Rows are points. Any point is a mix of the corners, with weights that add up to 1. It lies inside the corners' shape when no weight is negative. Is each point inside? If not, which corners have a negative weight?
In the rows, zero is written as 128.

Corners:
(1): [180 137 139]
(2): [ 87  75 122]
(3): [130 119 112]
(4): [114 157 191]
Points:
[136 150 163] => outside (2)
[ 96  85 125] => inside
[177 142 137] => outside (2)
[ 99 101 141] => inside
[120 136 166] => inside
[173 135 139] => inside

Corners:
(1): [142 133 121 117 107 151 159 195 110 110 149]
(2): [199 105 193  75 131 185  93 126 102 142 124]
(3): [198 120 166 130 105 105 139 115 140  90  95]
(4): [118 153 106 144 107 173 113 140 203 163 141]
(5): [115  87 147 119  85 168 130 111 107 152 174]
(6): [190 174  80 174 119 147  97  79  93 124 115]
(7): [115 169 106 111 189  97  80 118 136 119  69]
(8): [115 154 167 144 146 145 132 194 190 129 163]
(9): [162 163 109 179  91 186 148  78 138 165 141]
(10): [100 131  88 184  91 188 112 118 110 117  91]
(11): [100 174 158 128 139  85 141 213 122 137 135]
(12): [162 154 147 142 202 108 106 145 116 142  69]
Points:
[119 147 117 150 107 171 117 122 143 151 138] => outside (1, 3, 12)
[165 152 138 134 136 123 126 139 117 124 121] => outside (4, 10)
[119 155  98 154 116 150 126 137 134 145 129] => outside (2, 3, 8)
[147 143 129 138 117 148 121 130 131 126 123] => outside (12)
[132 150 133 123 124 153 121 148 149 146 150] => outside (3, 10, 12)
[163 142 132 131 121 153 123 117 124 142 126] => outside (8, 10)

Corners:
(1): [ 67 170 110  89 119 143  92 117 104 173 142  37 108 143 101 220 219  55
 221 151]
(2): [131 136 220 139 138 107  99 197  94  84 129 220 175 101 100  88  96 119
 120 105]
(3): [166 119 157 176 112 112 167 112 143 156 107 143 119 139 151  97 118 137
 138  87]
(4): [ 53 122 102 161 117 146  97 129 133 109 123 169 155 103 123  91 168  88
 189 144]
(5): [134 111 146  90 108 142 167 177 145 154 168 152  98 178 168 123 110 137
 125 147]
(6): [143 142 185 118 144 156  96 185  64 152 141  95 139 172  93 145 122 113
 178  79]
(7): [176 118 133 180  76 104  67  89 127 138  92 100 104  89 114 127 146 149
 138 112]
(8): [ 88 102 113 159 124 149 106 137 112 110  96 123 153  89 103 131 176 114
 181 106]
(9): [ 95 166 126  61  88 142 112 162 149 131 160  99 126 186 139  82 151 145
 121  77]
(10): [ 67 116 105 116  64 107 125  92 112 123 148 155 144  85 130 140 163  88
 189 163]
(11): [155 140 119  89 183 132 130  99 134 168 100 151  97 162 144 206 141 173
 147 149]
(12): [108 123 140 162 183  96 148 170 129 117 131 171 188 154 141  82  95 192
 128 139]
(13): [111 189 102 109 102 162 120 176 165 167 197 178 154 137 133 177 143  60
 121 154]
(14): [125  86 150 165 153 109 146  97  84  96  71 133 108 131 114  93  90 178
 127  72]
(15): [119 153 125  99  68 122 141 113 133 208 116 112  91 135 147 108 150 163
 151 128]
(16): [129  85 138 116  87 147 180 122 166 151 131 135 127 149  92  99  86 119
 175 164]
(17): [164  99  96 164 143 106  90 116 156 181 110 157 135 108 135 130  98 137
 152 154]
(18): [102  67 166 170 171 123 145 161  87 139 104 179 162 155 109 154 101 104
 158 138]
(19): [130 121  71 150 100 169 112 110 157 156  72 116 140 128 163 105 125 112
 132 130]
(20): [160  97 107 171  96  79 103 168  92 121  92 165 107 101 129 223  84 167
 169 145]
(21): [140 133 110 121 103 134 120  73 103 153  84 128 112 113 110  74 180 100
 156 125]
Points:
[101 131 123 125 122 134 124 126 129 145 125 140 144 131 123 113 144 117
 159 129] => outside (5, 7, 20)
[126 131 131 136 116 133 124 137 127 149 126 139 132 131 126 129 134 119
 151 121] => inside
[106 124 103 137 118 138 104 139 113 141 125 119 132 140 129 145 137 105
 157 133] => outside (2, 3, 8, 11, 15, 16)
[130 117 124 136 109 109 124 133 139 151 121 146 125 131 141 134 118 143
 152 140] => outside (6, 8, 13, 14, 21)
[127 121 131 140 128 117 119 135 120 143 119 143 135 128 118 134 124 135
 159 132] => outside (5, 19)
[121 125 129 142 108 128 118 129 119 139 115 135 136 121 117 117 136 113
 158 123] => outside (5, 11)
[116 115 134 129 118 141 145 117 129 156 121 138 126 138 120 126 128  99
 168 142] => outside (7, 8, 9, 12, 20)

Corners:
(1): [168 145 114 118 122  98 144 113 116 153 122 130 178 117 118 109 159 111
 109 138]
(2): [170 144 130  78 153 119 149 100 144 142  76 105 179 122 127 141 131 127
 171 139]
(3): [134 122 137 119  82 138 147 106 127 122 144 103 177 123 110 147 127 109
 125 127]
(4): [104 102 105 128 124 126  77 230  94 132 164 104 116 110 104 111 132 137
 117 110]
(5): [122 125 145 132 102 120  76 119 127 132 147 123 120 126 134 154 119 105
 133 111]
(6): [116 157 107  32 159 118 150 147 161 141 165 153  87 121 117 111 118 163
 154 114]
(7): [115 123 119 108 120 170 129 119 140 128 155 118  95 114 127 180 157 147
 138  89]
(8): [137  97  68 145 158 112 133 104 111 122  68 102 249 111 125 130 139 101
 127 113]
(9): [115  22 123 129 131 144 107  92  92 128 106 104 140 121 135 113 117  90
 142 119]
(10): [106 146 121 140 153 101 141 131 114 133 139 106 141 101 108 120 136 113
 125 115]
(11): [133 109  36 119 144 116 146 145 133 145 144 105 120 106 112 141 128 116
 143 117]
(12): [121 141 135 130 112 118 138 100 132 141  98 111 148 122 143 122 160 134
 158 121]
(13): [ 96 123 113 136 143 171  61 121 124 119 154 125  99 107  92 109 153 134
 165 154]
(14): [127 117 129 127 143 111 133 137 147 100 150 107 103 110 143 123 151 126
 134 114]
(15): [121 116 122 130 115 151 129 108 105 103  42 148 108 123 152 122 135 103
 136 150]
(16): [112 127 130 137 138 134 143 106 146 109 137 142 117  96 106 170 164 178
 157 117]
(17): [150 145 132 140  98  99 131  91  89  96 137 106 145 133 165 129 139 114
 140 112]
(18): [111 140 127 109 138 108 127 108 132 133 144 117 125 127 174 141 128 117
 133 144]
(19): [135 130 107  57 158 102 160 156 153 146 137 142 109 169 139 143 134 120
 153 104]
(20): [133 144 123 139 110 135 149 189 141 134 160 151 135  97 126 128 131 110
 135 119]
(21): [105 137  97 150 155 113 137 124 143 128 149 118 114 122 101 108 131 187
 129 140]
Points:
[126 125 115 120 127 122 114 131 121 136 140 116 147 116 117 129 135 115
 141 125] => outside (7, 14, 15, 21)
[119 118 123 127 136 121 125  96 121 121 122 121 130 123 138 129 143 126
 138 120] => outside (2, 3, 4, 11, 20)
[130 115 105 119 141 121 136 123 126 131 127 114 149 117 117 125 138 129
 140 120] => outside (5, 15, 18)
[131 124 105 120 130 124 129 128 122 135 124 120 146 118 116 129 139 124
 140 121] => outside (14, 18)
[129 115 106 109 121 126 127 130 124 138 145 124 141 119 124 132 136 118
 137 117] => outside (2, 10, 14, 15, 21)
[130 110 109 136 132 108 132 117 117 124 112 107 157 122 131 130 135 120
 132 123] => outside (6, 7, 13, 20)
[132 126 113 118 131 123 130 109 129 126 116 125 140 122 132 125 137 122
 146 135] => outside (4, 7, 10)
[119 135 114 113 143 119 133 125 135 131 131 120 128 115 121 131 141 133
 137 123] => outside (9, 17, 20)
[128 127 112 110 135 119 133 130 128 131 127 124 135 120 125 124 134 124
 139 125] => outside (7)

Corners:
(1): [147 139 150 137 116 153  84 123 123 127 129 110 143 140 115 249 127 127
 131 112]
(2): [122  89 144 134 143 132 124 140  61 118 123 122 122 144 100 132 156 101
 141 131]
(3): [102 144 152 142 125 164 128 107 114 144 127 124 140 157 145  93  57 142
 110 132]
(4): [145 115 156 106 134 121 111 118 148 144 137 146  94 159 129 109 124 131
  50 123]
(5): [126 106 138 156 126 141 146 142 161 128 123 132  95 146 125 104 155 102
 143 123]
(6): [ 94 120 154 125 128 154 112 144 138 151 136 132 128 143 107 106 121 144
 153 183]
(7): [131 103 129 135  99  96 131 125 124 147 132 137 141 119 121 108 132  81
 158 143]
(8): [117 130 138 116 155 121 112 123 110 160 107 103 113 158 156 103 154 139
 147 148]
(9): [151 112 136 131 102 149 134  95 161 144 149 121 132  84 107 117 132 117
  89 122]
(10): [155 113 109 147 136 140 137 121 107 140 118 124 121 150 128 121 122 142
 153 133]
(11): [153 157 148 145  99  85  94 125 147 118 115 120 127 150 158 104 113 138
 107 152]
(12): [143 118 113 131 138 142 129 136 134  90 146 100 129 135 118 105  65 139
 140 133]
(13): [144 104  90 135 123 125 155 107  84 116 134  91 107 143 169 163 171 133
 145 121]
(14): [ 85 147 101 122 153 112  96  58 121 133 111 131 140 151 141 113 155 128
 132 145]
(15): [ 95 104 151 122 133 113 146 115  90 136 137 117 147 158 153 111 165 150
 132 125]
(16): [132 109 144 110 119 151 143 135 153 126 118 146 105  88 141 110 149 152
 138 132]
(17): [133 139  98 141  75 105  72 130 140 145 130 125 130 157 128 134 137 120
  83 101]
(18): [153 126 135  96  94 154 122 103 162 154 128 146 116 145 110 108 162 137
 137 127]
(19): [153 174 110 120 105 103 125 123  61 160 140 129 140 152 118 137 141 133
 137 139]
(20): [149 118 152 145  79 106 128 124 161 141 132 135  86  90 126  99  70 142
 122 124]
(21): [110 122 119 134 138 139 135 140 147 150  50 105 123 140 127 130 163 129
 150 153]
Points:
[132 124 130 129 121 128 125 120 128 137 127 121 120 142 135 124 135 131
 129 132] => outside (2)
[127 125 128 133 124 129 123 120 120 138 120 117 124 139 134 120 133 131
 140 136] => outside (4)
[134 130 125 128 116 132 117 121 127 133 121 114 127 127 127 126 115 131
 140 138] => outside (4, 5, 10, 15)
[123 146 128 143 102 107 111 116 122 152 124 116 132 138 141 130 130 128
 127 137] => outside (2, 4, 10, 12, 16, 18)

Corners:
(1): [142  91 147 142 148 163  95 131  78 199 110 164  88 175 101 129 159 127
 103  64]
(2): [164 154 135  41 144 152 127 194 149 106 129  83 187 177  59 143 183 125
 120 193]
(3): [102 189 161  79 153 119 135 150 136 122 128  76 203 141  68 139 124 145
 148 134]
(4): [134 136 170 156 182 134  76 156 108 148 140 141  99 126 112 111 161 115
 136  55]
(5): [ 90 120 132 128 190  89 117 148 114 184 126 173  64 169  44 119 160  78
 121  54]
(6): [111 114  93 115 113 160 101 135  93 178 118 168  73 109 109 113 154 128
 137  65]
(7): [115 156 126  90 129 129 157 161 117  88 115 131 219 117  81 138 180  92
 118 150]
(8): [ 60 196 101 107 113 188 141 124 128  92 129 134 174 132 197  80 138 109
 133 164]
(9): [118 111 128 151 150 111 132 126 131 209 136 140  85 118 117 156 153 114
 105  98]
(10): [ 79 141 156  96 190 117 159 146 118  64 144  81 171 122  73 132 151 179
 129 189]
(11): [ 99  79 120 109  96 148 168 140  80  89 132 111 171 112 176 120 110 123
 182 170]
(12): [110 125 128 165 127 153 138 118 167  56 128 167 159  66 180  97 100 134
 108 119]
(13): [ 95 146 136 148 116 158 125 131  87 177 164 195  81 113 123 138 115 131
 146  56]
(14): [161 112 147 155 149  87  68 109  92 183 135 175 114 138  84 136 125  58
 136 116]
(15): [110 152 138 136  96 172 114 133 121  71  60 165  98 119 186 139 106 108
 149 144]
(16): [ 95 119 115  78 112 130 118 146  84 111 123 206 150 127 178 105 139 159
 144 150]
(17): [124 139 101  94 130  92 132 154 109 108 150  83 200 170  77 167 165 144
 127 122]
(18): [191 111 113 149 145  93 146 115  88 150 120 161 100 114 142 136 115 117
  81  96]
(19): [142 108 139  49 127  58 145 192 117  76 135  32 194 165  70 167 160 119
  51 175]
(20): [111 123 156 123  80 139 142  98 135 103 135 164 124 106 186  98 162 154
 133 119]
(21): [133 115 146 170 131 140 130 161  92 185 114 155 118 141  93  79 156 134
 139 150]
Points:
[130 130 129 125 130 134 122 131 100 155 126 158 115 132 127 132 138 114
 134  98] => outside (10, 12, 19, 21)
[135 117 127 114 128 117 121 141 111 137 127 140 127 127 112 141 141 115
 115 104] => outside (8, 10, 21)
[124 130 137 110 135 124 129 148 119 135 128 124 141 137 108 132 150 125
 118 131] => inside
[113 125 130 123 122 141 134 135 114 120 131 145 136 118 136 121 135 128
 134 122] => inside
[122 128 131 119 126 132 127 139 110 134 126 146 134 129 124 124 141 119
 130 115] => outside (10)
[117 132 132 130 139 136 122 133 110 142 126 155 124 130 121 120 141 119
 132 111] => outside (19)
[116 134 134 106 136 126 128 143 112 120 130 129 148 134 114 132 141 124
 126 127] => outside (21)
[110 137 132 112 137 135 132 143 113 116 126 139 151 129 119 121 146 128
 126 135] => inside
